Each row is a point. To make a cloud, some directions were put in groups of two or more. Within a group, all points are equally far from the middle, so they leave a hole (a ring in 2 directions, a hollow ball in 3). The other directions are filled evenly. Then the cloud was stretched, turned, moved and blurred a little. Count the holes, and give their numbers of directions, smallest first.

Cloud, 19 rows:
[30 36 34]
[32 -31 13]
[64 -12 19]
[3 -12 58]
[-28 3 34]
[29 23 -4]
[-23 -34 24]
[29 33 7]
[-14 39 -11]
[-43 22 14]
[5 39 7]
[9 29 40]
[4 6 -26]
[-26 28 19]
[15 26 -12]
[-4 -40 19]
[6 34 30]
[47 0 5]
[-3 39 0]
Holes: 1 (2)

Cloud (21 x 3):
[-6 -38 -29]
[-41 -30 14]
[23 -41 -7]
[-12 1 -26]
[-38 -15 34]
[25 12 -27]
[33 -34 -5]
[8 -40 -27]
[45 18 5]
[-5 29 -2]
[40 -22 -19]
[-25 -43 -13]
[14 -34 22]
[14 36 20]
[20 35 20]
[-5 0 48]
[-14 -9 47]
[-19 15 42]
[27 -36 -20]
[-15 -45 -18]
[40 -22 4]
Holes: 1 (3)

Cloud, 22 rows:
[-10 -16 -42]
[14 -49 0]
[34 -9 -37]
[-33 9 6]
[-1 18 -25]
[-8 -32 6]
[25 55 -14]
[29 19 19]
[-30 -15 -68]
[14 -8 -52]
[50 4 12]
[24 -9 30]
[12 -1 43]
[-16 -37 -36]
[-26 2 -25]
[36 -12 2]
[-18 -21 -9]
[13 -15 18]
[-15 2 50]
[16 40 28]
[-21 -54 14]
[-5 -22 8]
Holes: 0

Cloud (27 x 4):
[-65 -48 -60 -8]
[22 -18 20 49]
[13 60 32 10]
[-25 -16 17 -3]
[-25 -45 -11 7]
[-10 8 8 -13]
[1 -23 -17 38]
[9 -20 14 -15]
[-19 30 13 -41]
[-41 -10 -48 -31]
[18 -12 -12 14]
[-32 -6 17 8]
[-40 -14 -22 8]
[-3 -27 -15 12]
[-29 -59 -24 -4]
[41 -2 -26 13]
[46 25 -16 -19]
[-20 -39 22 -10]
[9 6 15 -29]
[-32 22 -40 -20]
[-7 0 30 -48]
[-48 -13 -38 -20]
[9 39 -24 0]
[53 0 6 14]
[-33 4 -31 -21]
[35 -42 10 24]
[-3 4 2 -28]
Holes: 0

Cloud (27 x 4):
[33 24 25 16]
[-12 0 0 5]
[52 -4 -38 -18]
[-13 3 21 0]
[-16 -3 37 25]
[-6 -38 -60 -22]
[29 -29 -38 -17]
[-12 -24 37 -60]
[5 -42 -6 -21]
[-21 -27 -17 37]
[-2 -19 22 -41]
[-18 22 51 -7]
[-5 14 25 34]
[44 14 -9 39]
[13 -15 25 13]
[-23 -9 43 -14]
[-4 26 37 12]
[-25 -30 -15 13]
[-47 1 -1 18]
[9 -33 32 -31]
[41 26 -29 25]
[57 21 -37 -18]
[0 30 1 14]
[-6 13 23 -31]
[-17 23 24 -7]
[-10 2 -48 -24]
[1 -51 -43 -41]
Holes: 0

Cloud (49 x 6):
[2 25 10 -39 15 -58]
[-27 -21 13 -19 -25 35]
[-13 -6 -8 50 -7 8]
[42 30 -11 31 0 -28]
[-23 -39 -15 12 -35 -6]
[-19 -5 -1 31 35 24]
[45 41 6 19 3 -3]
[47 6 11 -39 15 -41]
[55 -5 24 22 -22 -35]
[34 -41 -11 14 20 -2]
[-4 35 44 5 -1 -31]
[-8 -4 47 -33 28 36]
[37 23 36 -8 6 -59]
[-22 22 -34 -17 -2 22]
[19 -24 -9 -50 -16 -40]
[-34 -3 7 33 23 4]
[-8 38 -28 0 -5 -33]
[39 -44 15 5 0 12]
[40 26 -23 34 -33 -1]
[5 -23 -3 35 41 -9]
[-22 17 -2 37 -34 -7]
[21 37 -31 -2 -14 38]
[41 -51 12 -17 7 -18]
[-17 -45 -30 12 -10 -29]
[7 -40 35 -12 16 -29]
[13 -26 0 33 45 -11]
[-1 20 -25 3 -36 -58]
[33 -30 2 4 34 5]
[14 -26 37 -24 25 6]
[-8 -25 -20 30 10 9]
[37 -14 42 32 29 -12]
[31 10 50 15 -1 -25]
[28 37 23 -25 -33 7]
[-2 -19 -13 53 -2 -14]
[-16 14 -26 -32 -14 -19]
[25 19 -3 53 -16 9]
[31 -16 -4 54 -18 6]
[41 8 12 -15 -31 -59]
[52 29 14 -6 -24 -1]
[37 19 33 38 -4 20]
[-25 -23 -5 29 20 -29]
[14 -40 28 2 -31 -5]
[-18 44 22 7 -23 -12]
[-7 34 -45 -6 -36 11]
[-14 31 -6 -33 7 -36]
[17 -40 39 -11 28 -31]
[30 -38 -41 5 -8 8]
[44 46 35 -1 16 -7]
[65 -9 -12 -27 -10 -44]
Holes: 2 (2, 2)

Cloud (56 x 6):
[59 -25 10 -13 -3 34]
[-42 -2 32 49 37 -1]
[-29 35 23 -1 47 19]
[50 -12 23 7 -17 -1]
[-32 15 19 27 4 38]
[-10 -27 15 5 -14 37]
[-4 -41 2 -1 22 27]
[13 -16 16 16 7 52]
[-6 -29 26 -13 44 -30]
[32 -43 15 25 -8 -2]
[1 17 26 30 59 -19]
[-53 -4 22 27 21 20]
[-36 31 -27 -17 7 10]
[-15 4 9 35 -31 42]
[12 29 38 51 -18 43]
[-30 11 10 38 3 36]
[6 21 44 -43 32 -6]
[11 2 11 -13 46 33]
[9 -24 -4 -47 -5 18]
[28 16 -6 -12 -20 18]
[-30 -54 -29 -48 9 -4]
[35 -13 -4 -30 24 2]
[-27 -24 42 38 41 -16]
[-28 -12 37 21 19 30]
[11 -11 -5 61 1 -19]
[-20 18 22 -11 29 40]
[-27 47 44 12 58 1]
[25 4 -1 31 -16 -16]
[43 6 -9 0 20 -4]
[-11 -1 27 30 26 40]
[18 -49 -15 21 -3 40]
[-50 -17 1 12 -3 32]
[34 38 38 4 2 13]
[8 40 36 -7 12 29]
[-9 7 -14 57 1 32]
[-6 -19 20 22 -34 2]
[-11 -22 9 -45 -8 11]
[24 -23 -5 -5 18 -21]
[-69 10 34 37 27 -3]
[-14 -7 -23 -29 36 -27]
[-27 -32 18 33 28 0]
[3 -17 1 14 33 39]
[50 3 0 -14 4 49]
[44 1 -9 -12 26 38]
[-15 -4 29 27 -3 43]
[35 1 -13 -14 33 29]
[15 -44 -5 11 -32 34]
[-21 -22 2 -40 36 29]
[12 28 28 -33 30 14]
[-21 -7 58 21 37 27]
[5 -39 -10 0 -40 30]
[2 -39 23 -3 16 -16]
[-61 4 -2 24 27 -33]
[-17 11 -37 15 3 -13]
[-42 26 46 45 10 15]
[40 -32 -9 -5 28 34]
Holes: 1 (4)

Cloud:
[1 -26 31 27 30 -12 -5 -50]
[6 -16 13 33 -21 -6 -60 -42]
[-20 -73 56 21 -27 -9 34 -2]
[-14 2 -27 -24 7 -37 -22 -25]
[26 -37 -4 20 -35 18 -8 1]
[10 -20 -13 9 19 -35 32 58]
[-19 -13 -5 -10 -32 20 11 22]
[3 -13 67 5 17 -6 -20 -25]
[-25 -32 19 49 -8 -8 30 -5]
[-12 2 67 21 -29 -21 21 -30]
[1 3 20 4 -5 -15 -59 27]
[46 -32 31 -3 9 -7 24 -40]
[-24 -22 37 50 0 34 19 5]
[-7 57 24 -10 11 -21 7 5]
[0 -42 44 48 -5 -16 -7 32]
[-28 2 -34 13 19 -33 -22 12]
[28 18 19 33 3 -4 25 -36]
[-31 -19 -7 -17 -5 -43 -39 -5]
[-39 -9 -4 2 2 14 -47 -31]
[-41 13 40 3 17 25 -11 17]
[-14 -8 10 57 9 -17 15 6]
[15 -41 19 10 -7 -44 47 -30]
[7 6 37 46 -22 5 33 -24]
[1 -28 -37 17 -15 -1 -5 25]
[-14 -53 41 30 4 33 -3 -33]
[-18 27 41 4 -14 -43 -7 -22]
[-17 -14 -15 -7 -31 -33 9 26]
[-32 -31 14 1 5 -19 -39 45]
[-6 -29 39 -16 39 -36 -11 -20]
[-23 -6 32 -16 38 -29 32 7]
[41 -36 37 1 8 12 29 -4]
[30 -43 2 9 14 -51 16 -37]
[7 -15 -29 -13 -7 -3 -31 -23]
[-47 9 8 -4 18 19 -11 -18]
[-15 -81 59 14 -19 16 16 -14]
[-31 -12 25 27 8 28 -20 51]
[31 -42 20 -11 -20 -25 -19 31]
[36 -11 27 4 -6 -57 24 32]
[-32 28 24 21 -6 24 -10 -39]
[10 -17 29 -45 4 -9 -5 4]
[-5 -21 -37 6 26 -21 -26 36]
[-26 -28 25 -2 -2 -33 -55 9]
[-33 1 1 -18 6 -52 23 33]
[4 -28 22 20 40 -30 0 -34]
[-57 -24 22 10 -29 21 20 -1]
[14 29 5 -20 9 -12 -44 11]
[-6 -5 18 21 -44 -13 -42 14]
[7 -40 -5 -12 34 -11 -29 25]
[7 -61 31 -8 11 8 11 35]
[-37 1 58 8 -18 -31 8 -39]
[10 4 57 -7 -3 11 10 24]
[6 34 24 -30 12 -25 35 17]
[9 -57 20 -1 -3 -59 -7 -37]
[-57 7 11 34 -15 24 3 36]
[19 17 -29 -15 14 -50 -11 48]
[13 -10 1 -25 47 -19 4 -1]
[1 15 32 20 -7 -18 17 63]
[-13 -17 19 43 -20 44 -37 -22]
[32 -46 16 -10 -11 -33 -10 41]
[-15 -44 39 39 3 40 -8 -19]
[19 12 2 11 15 -8 58 33]
[-33 2 19 -21 24 -33 -39 -13]
[-53 6 21 2 -10 -25 19 -30]
[-11 -13 49 15 28 -46 12 -3]
[-1 -18 -34 9 -26 -15 -3 21]
[33 -51 47 1 -28 9 6 8]
[-6 47 20 -8 -15 -39 22 13]
[-11 -54 68 -15 14 -10 20 -27]
[21 -2 57 22 -13 -23 18 -48]
[-31 -40 -2 2 -17 16 -38 -24]
[9 -9 9 -10 -5 1 11 70]
[-4 28 -28 -7 4 -40 32 40]
[1 20 -25 18 -33 -5 -20 38]
[-48 -6 74 7 -28 -2 16 3]
[-11 6 -32 -6 25 -30 -8 -25]
[-17 -13 24 46 5 26 -9 52]
Holes: 3 (2, 3, 3)

Cloud (74 x 8):
[30 3 42 -44 -26 2 14 -38]
[29 15 -25 -3 8 65 24 -7]
[-1 21 -60 6 -56 32 11 -18]
[-29 -40 34 -11 15 -48 5 0]
[-25 -32 -8 -23 -41 2 -18 37]
[-33 -21 14 33 -15 -60 13 -28]
[-45 -32 22 -8 -11 20 0 38]
[-15 -25 -3 -39 -23 -34 -25 17]
[37 -24 35 -48 -17 -6 -21 -29]
[48 9 35 12 16 -40 -11 -12]
[-36 -23 13 -3 -3 58 13 5]
[14 7 -14 -14 16 71 11 -4]
[-32 35 -19 12 -33 -3 21 -4]
[-5 22 28 -1 -48 -37 9 -13]
[33 20 42 -57 -9 -31 33 10]
[-3 -14 -35 -27 -21 13 11 41]
[-27 4 16 -32 -7 46 -14 36]
[-38 -5 -18 29 -3 35 23 8]
[12 -26 -4 -28 -75 -2 -25 0]
[9 -27 26 -39 -39 56 14 16]
[-36 10 -12 21 9 5 46 39]
[-1 -35 44 13 -19 -36 4 38]
[17 -23 -1 18 -41 -10 -25 -61]
[36 7 57 14 -13 -9 24 3]
[5 -2 46 -34 -53 -27 -13 21]
[-2 21 26 1 -45 12 -15 13]
[-1 -8 30 -6 46 -71 -9 18]
[-27 26 20 -38 -23 26 19 15]
[-11 -40 12 -21 -10 -52 27 -3]
[-26 22 14 38 15 1 -10 -42]
[-40 4 -2 17 -58 -24 -6 -6]
[-6 -36 24 -51 -28 -20 -32 -5]
[39 23 -9 22 7 -7 26 -48]
[9 33 -8 8 -24 -4 -26 26]
[-33 20 -8 23 -6 -45 5 -23]
[-42 15 -54 9 -29 6 6 5]
[1 6 78 -2 15 -3 -5 14]
[2 22 -16 24 -31 10 -32 14]
[25 17 56 -30 -30 -13 22 37]
[33 30 -8 31 15 -22 31 -41]
[41 -18 48 -8 13 -61 -9 -2]
[-35 -19 24 -34 -28 -9 -16 46]
[-9 21 -21 27 -28 -45 10 32]
[-4 16 28 12 19 11 40 -37]
[-5 3 35 -14 34 30 -12 5]
[47 -10 49 -19 -16 -16 15 -41]
[12 21 38 -3 6 41 -15 -43]
[0 12 65 -7 14 15 4 -32]
[15 34 -15 0 -42 -1 38 1]
[11 -26 -10 22 14 -22 -17 1]
[0 25 8 -50 -4 -10 -21 25]
[-16 31 -9 -33 -25 33 23 -7]
[-10 3 10 -13 9 30 48 34]
[-30 22 2 -3 -26 -11 61 14]
[17 16 23 43 20 -42 -8 6]
[44 3 23 -3 4 20 43 -2]
[20 -36 10 -14 5 10 14 -21]
[-2 50 -1 -21 -23 11 -14 10]
[-7 -7 39 49 -13 -25 -7 -30]
[5 5 60 2 -5 -4 -14 25]
[11 1 -14 -30 -44 -12 -45 16]
[50 -25 38 -12 -9 -13 13 -30]
[22 -25 2 -21 0 -85 18 16]
[-16 -6 10 13 -58 -54 21 -3]
[12 22 10 -21 -6 -26 -44 -19]
[0 7 36 -11 -31 19 -30 23]
[-26 -26 19 4 20 3 -36 -2]
[19 -8 -5 -59 5 -17 5 7]
[29 -14 -5 -20 -58 3 3 19]
[5 -36 9 -15 -67 11 -13 18]
[46 -17 65 -30 16 -27 16 -6]
[1 -12 -15 -11 -16 -35 -2 57]
[-4 -12 -13 20 20 12 34 6]
[-30 16 -27 -3 14 -61 40 33]
Holes: 2 (2, 4)

Cloud (90 x 9):
[-42 38 -40 3 0 18 11 -37 -2]
[-2 17 16 -33 62 -33 37 -22 2]
[-61 3 -7 5 0 32 5 -8 21]
[-22 -19 17 -12 12 -58 21 2 25]
[6 4 11 27 2 -17 -72 -38 9]
[14 -6 40 -6 9 -10 -24 27 21]
[-27 15 14 26 -18 -2 11 24 -37]
[-10 -9 -24 19 5 -33 25 -15 -8]
[-11 14 -25 15 11 3 34 48 64]
[-2 18 -14 -24 39 -8 26 7 -18]
[-10 28 8 -36 -8 21 -24 27 25]
[-9 -11 20 -12 36 -2 25 -15 -8]
[-29 -11 28 11 -40 -32 0 20 18]
[-4 -16 -3 30 -47 -82 -10 22 38]
[-2 -11 -4 -33 1 34 1 -24 5]
[9 26 -11 -3 55 21 17 50 38]
[-5 35 10 22 1 -16 -47 4 -28]
[-2 -25 -38 42 -24 -27 -56 7 -4]
[-49 -45 -21 29 -7 -46 6 -5 13]
[-42 -12 -8 23 44 -9 -32 -37 -10]
[-15 -34 -2 22 -24 27 -42 -50 14]
[9 -15 42 47 43 39 -11 33 26]
[4 -18 21 -4 -16 -40 44 -34 22]
[-15 -1 13 15 -40 -31 -23 -35 -8]
[-6 -40 34 15 13 -47 37 -37 -29]
[-11 -28 20 -27 15 24 45 40 55]
[2 -19 44 -46 -3 23 19 15 47]
[-53 -1 -20 -15 -2 23 -1 -11 11]
[-7 -6 28 -37 11 4 4 -57 28]
[-6 25 0 -15 35 22 34 41 36]
[6 12 -16 -47 -7 -11 -2 -24 -3]
[12 -55 2 -34 1 -21 45 -19 8]
[-16 -81 8 23 -37 1 30 -20 9]
[-32 -18 36 22 29 -21 -19 28 20]
[-7 17 27 25 47 -17 -32 -3 -20]
[8 -10 -4 20 -24 1 11 43 -31]
[-59 10 -19 6 -7 -55 12 -40 2]
[-32 14 17 -34 -7 -19 -38 -16 1]
[-24 -7 36 -1 30 16 22 12 66]
[25 -40 9 -19 34 4 -16 4 16]
[1 19 -27 -25 25 -27 -13 18 21]
[-40 32 -36 -8 37 -13 -40 -22 1]
[3 -47 -4 54 23 -55 -22 4 2]
[-30 -25 12 2 -29 -20 3 29 20]
[12 24 -4 -14 24 0 41 -3 19]
[-34 42 34 -20 14 -9 -37 12 29]
[-5 22 -3 13 -2 -4 -26 -52 14]
[-17 41 -15 1 2 -17 -14 -11 -19]
[-53 1 11 -14 8 4 29 54 77]
[-21 14 -13 -11 -9 9 -11 -12 -7]
[-33 -22 4 37 30 -37 -15 -7 17]
[-33 37 44 -17 15 5 14 -20 -17]
[-35 16 1 -29 39 -21 -37 19 9]
[-5 -48 25 3 -16 17 5 26 23]
[-23 10 -29 0 -26 -63 -24 -27 -32]
[-58 8 -8 30 -26 19 11 -45 19]
[16 7 25 25 15 25 0 35 17]
[-6 -27 33 14 80 0 -9 7 -7]
[-50 -2 -7 -16 22 -6 -3 -72 22]
[7 -32 -6 43 28 -38 -21 -38 -40]
[-17 24 3 6 -21 -14 -47 -13 -29]
[-12 -14 -10 16 26 -54 9 -4 35]
[-6 -66 -24 31 -43 -5 2 2 27]
[24 24 -8 16 -44 -4 -11 8 19]
[7 -21 -24 -2 36 -38 -33 -32 -9]
[-1 8 59 14 4 32 -2 -25 0]
[-6 19 17 -28 10 -38 32 2 28]
[-18 21 -9 9 14 -19 -73 -12 -43]
[13 -7 14 34 -56 7 -8 -21 26]
[-50 -5 19 -32 22 18 29 27 52]
[-21 -2 29 -3 8 -29 29 0 33]
[-27 -45 -25 46 4 8 27 -25 6]
[27 -65 -17 -8 13 22 -10 0 30]
[-38 -34 25 -4 43 -30 19 35 22]
[18 -15 14 -45 36 -20 -40 -4 28]
[8 -13 46 -3 27 -42 -13 23 -5]
[-43 28 37 47 -10 17 -27 17 13]
[17 11 36 18 42 -11 -4 9 -29]
[-1 -51 -2 20 18 22 -38 -47 -8]
[-28 -14 4 -16 66 14 -13 -2 11]
[-12 -29 12 -20 25 13 54 -24 29]
[-12 12 42 -25 -16 -8 6 -5 12]
[-57 -42 12 47 -5 -8 59 23 26]
[-9 11 -19 6 9 12 17 20 66]
[-37 14 -2 0 51 -43 14 1 -17]
[-4 -9 13 -13 75 -25 24 22 33]
[-39 -35 32 -35 39 -16 30 11 39]
[43 -18 45 -16 6 -11 21 35 1]
[-3 -31 14 -22 45 13 51 -4 -15]
[7 30 -6 18 -2 -37 -53 -18 -27]
Holes: 0
